Each wall is flat, endless, passes through zero and stands at right angles to its row. A trip goes straight from one point to another. List the walls that it crosses, first one first.

Walls:
(1): [-22.8 15.0 6.1]
(2): [13.3 -30.3 -25.7]
Trips:
[11.0 -12.0 6.5] to [-19.2 -5.3 -9.3] -> 1
[15.1 11.9 -24.4] to [-0.5 2.0 -17.8] -> none
[-13.6 2.7 -0.2] to [-2.1 11.8 1.6] -> none
[-9.2 -17.1 -3.3] to [5.0 -5.7 18.2] -> 2
[-24.8 -12.7 -4.2] to [13.9 -11.3 -6.9] -> 1
[-1.4 -22.7 -9.5] to [4.1 16.4 0.6] -> 2, 1
[27.0 5.9 -2.7] to [-34.5 6.5 32.0] -> 2, 1
[16.8 3.0 -19.8] to [20.7 5.1 -3.3] -> none
[-23.6 -11.7 -11.7] to [25.9 -15.6 -22.1] -> 1
[2.5 -19.6 9.1] to [-1.5 7.1 -7.4] -> 1, 2
[4.1 34.2 -10.4] to [-6.8 1.1 19.9] -> none

Walls:
(1): [-4.4 -20.1 15.1 12.6 2.5 15.6]
(2): [13.6 0.3 -5.2 10.4 10.7 18.9]
(3): [4.2 -2.3 -13.3 10.4 5.6 9.2]
(4): [-8.5 48.0 3.5 -16.4 19.5 -3.2]
(5): [-27.9 0.6 18.8 -10.9 13.8 -10.5]
(6): [5.3 5.7 45.5 -14.8 -10.6 -10.1]
Trips:
[12.0 -9.6 4.8 -10.9 16.9 3.8] to [12.1 -8.2 -9.7 6.4 0.5 6.3] -> 5, 6
[11.0 -4.6 1.6 9.2 -2.0 6.8] to [-19.1 3.2 19.1 -19.1 6.2 -16.1] -> 6, 3, 5, 2, 4, 1
[-1.6 31.7 37.9 8.9 11.8 10.0] to [-10.6 -3.6 2.3 -5.8 -40.1 -3.0] -> 2, 4, 1, 5
[3.7 -2.7 -14.4 16.6 32.6 -2.9] to [24.9 -1.8 -8.3 -21.5 -11.4 14.6] -> 1, 4, 6
[2.9 -5.3 12.9 22.0 -30.1 -34.6] to [1.1 2.6 36.3 -19.0 -0.6 -5.4] -> 5, 1, 4

Walls:
(1): [-18.7 20.1 -1.6 -3.5 -11.2 -1.4 15.8 2.8 -7.2]
(2): [11.7 21.1 -0.3 14.2 -3.0 43.9 -9.2 -10.0 -1.4]
(3): [-1.3 20.2 10.7 -0.1 1.4 19.3 7.0 23.6 2.3]
(4): [14.6 -6.9 6.2 -18.4 14.7 -14.8 32.1 7.2 4.1]
(5): [22.9 -8.7 15.5 -3.1 10.9 -0.4 29.4 -14.5 21.4]
(6): [-4.8 -25.2 -4.9 6.7 -21.1 3.9 -1.2 -7.6 -5.4]
(7): [-19.8 24.3 -16.3 -15.2 -0.6 18.5 -10.9 7.0 7.0]
(8): [-19.4 -5.7 4.3 -24.9 -4.6 2.4 0.2 36.3 12.4]
Trips:
[-14.4 21.2 0.3 -13.7 9.2 15.2 12.4 -1.3 18.9] to [-24.1 7.7 -24.8 7.8 -20.0 -0.8 -7.0 -3.9 14.8] -> 4, 5, 6, 3
[-22.5 15.0 9.2 -10.2 -0.5 -12.8 -15.3 -7.8 -23.0] to [7.9 24.5 7.8 -43.1 24.6 -5.1 17.5 26.8 19.5] -> 3, 4, 5
[2.2 23.7 14.5 -4.1 -20.8 -1.1 -7.1 -24.6 -5.4] to [-6.9 -1.4 -6.2 -15.7 14.3 -3.6 5.9 -22.1 18.6] -> 5, 4, 2, 1
[5.9 27.9 15.2 0.3 3.8 -5.1 -8.2 1.1 -3.0] to [13.1 23.6 -8.0 5.6 -26.4 13.5 -3.1 2.3 -23.9] -> 6
[13.1 -4.9 32.4 -12.6 -12.7 17.2 33.8 -20.5 8.0] to [1.5 2.1 -18.7 -17.0 -10.1 4.3 24.0 -28.6 -3.8] -> 3, 7
[10.6 11.4 -13.0 -4.9 -20.5 -9.6 -32.6 1.9 25.0] to [-2.5 -20.0 -11.4 9.8 -7.9 29.0 -5.9 16.0 -7.0] -> 6, 3
